Each row is a point. Examples show where two turns around zero, p and q, send a point. Where does a point land after both, in the order given? Backwards means that the second turn is done in reverse. Each puzzle has new turns, and all numbers are rounded.

Turn p:
[-14   4 -15] -> [-9 -7 17]
[  3 -13  -1] -> [11 -7 -2]
[-10  17 -33] -> [-28 -19  18]
[20 22 36] -> [ -6  34 -31]
[ -6 -24  55] -> [44 40 -8]
[  7  -5 -42] -> [-13 -41   6]
Turn q:
[-18  14 -13] -> [ 13 -13 -19]
[-9 15 32] -> [  4  32 -17]
[-16 -10  21] -> [-18  15 -16]
[ 42 -19 -40] -> [  2 -34  51]
Where do these land?
p, then q: [-18  41  46] -> [ 54  11 -33]
q, then p: [  8 -27   9] -> [ 3 21 21]
q, then p backwards: [ -9 -13 -20] -> [ 10  -1 -24]
q, then p backwards: [  1 -19   5] -> [-4 17 -9]
q, then p: [ 17  17 -41] -> [ 35  -7 -32]

Turn p:
[-18  46 -18  36] -> [ 19 -23 -56  -1]
[-10   6  -4 -22] -> [-18  16  -7  -5]
[ -2 -44 -15   2] -> [-15  -9  27  34]
[ 35 -19  50   3] -> [ 35  10  49 -20]
[-17  10   2  -4] -> [  0  13 -16   2]
[ 14  10  -5 -30] -> [-23   7   4 -25]
[ -3 -10  -9  15] -> [  3 -12   0  16]
Turn q:
[ 43 -14 -10   5] -> [  5 -38  15 -22]
[-18  27  18  35] -> [  7  -4 -28  42]
[ 17 -25  19 -15] -> [ 24   0   2 -30]
[-24 -20  -8 -16] -> [ 1 30 20 -3]
[-18  33 -19  -8] -> [-37  11 -10  15]
Where do these land?
q, then p: [  1  14  -5 -12] -> [ -9   8 -12   9]
q, then p: [ 20 -31 -32  -7] -> [13 40 25 -6]
q, then p backwards: [  3 -21   6 -14] -> [13  7 21 -5]
p, then q backwards: [-76  12   6   8] -> [-54  35  42  11]
p, then q: [ 43  11   3 -14] -> [  7  30  -7 -35]
q, then p: [ 3  3 11  9] -> [ -4 -13   6   2]
p, then q backwards: [ 6 12 11 30] -> [ 14 -13  24  16]
